Rows are points. The last column is the point's height on a tilted bowl or saddle (a function of degree 2), plus a little noise. Count its main directions that bend up, bend down and stay straight.

Points (11 x 3):
[[-0.09  0.02 -0.03]
 [ 0.34  0.11  0.11]
 [-0.24 -0.05  0.03]
 [ 0.21  0.43 -0.02]
 [ 0.04 -0.33  0.21]
 [-0.60  0.14  0.16]
 [-0.12 -0.81  0.73]
 [-0.04 -0.52  0.39]
 [-1.27  0.74  1.12]
 [ 0.38 -0.17  0.27]
 [-0.16 -0.09  0.04]]
Directions: 2 up, 0 down, 0 straight

Points (15 x 4):
[[ 0.00 -0.57  0.12 -0.36]
 [-0.61 -0.56 -0.12 -0.41]
 [-0.77  0.01 -0.19 -0.35]
 [-0.12  0.58  0.47 -0.51]
 [-0.22 -0.04  0.47 -0.39]
 [-0.10  0.13  0.56 -0.44]
 [-0.43  0.05  0.04 -0.24]
 [ 0.48  0.10 -0.89 -0.49]
 [ 0.48 -0.65 -0.39 -0.51]
 [-0.10 -0.05  0.04 -0.18]
 [-0.52 -0.54 -0.11 -0.37]
 [ 0.03 -0.81  0.56 -0.74]
 [ 0.18  0.42  0.10 -0.29]
 [-0.09  0.02 -0.73 -0.25]
 [-0.16 -0.96 -0.68 -0.65]]
Directions: 0 up, 3 down, 0 straight

Points (26 x 5):
[[-0.47 -0.57 -0.41 -0.30  0.29]
 [-0.36  0.21 -0.50 -0.14  0.28]
 [ 1.22 -0.31  0.43  0.04  0.84]
 [ 0.33  0.62  0.92  0.39  0.61]
 [-0.29  0.38 -0.49  0.13  0.34]
 [-0.24  1.33  0.34  0.44  1.00]
 [ 0.58  0.45  0.08 -0.69  0.48]
 [-0.26  0.65  0.19  0.81  0.64]
 [-0.50 -0.15  0.22 -0.22  0.19]
 [-0.51  0.35 -0.45  0.18  0.41]
 [ 0.34 -0.14 -0.50  0.67  0.17]
 [ 0.05  0.51 -0.30 -0.10  0.29]
 [ 0.02  0.73 -0.15 -0.04  0.42]
 [-0.48  0.08 -0.38 -0.62  0.39]
 [-0.40 -0.38 -0.09  0.22  0.19]
 [-0.02  0.08  0.15  0.30  0.15]
 [ 0.22  0.47  0.05  0.24  0.28]
 [-0.33 -0.24 -0.47  0.54  0.25]
 [ 0.25  0.14 -0.42 -0.36  0.14]
 [-0.18 -0.31 -0.34 -0.74  0.31]
 [-0.03 -0.42  0.53  0.62  0.44]
 [ 0.21  0.25  0.55 -0.02  0.23]
 [-0.49  0.16 -0.76 -0.85  0.72]
 [ 0.10 -0.02  0.26 -0.85  0.35]
 [-0.02  0.33  0.41  0.34  0.25]
 [ 0.52  0.36 -0.02 -0.15  0.26]]
Directions: 3 up, 0 down, 1 straight
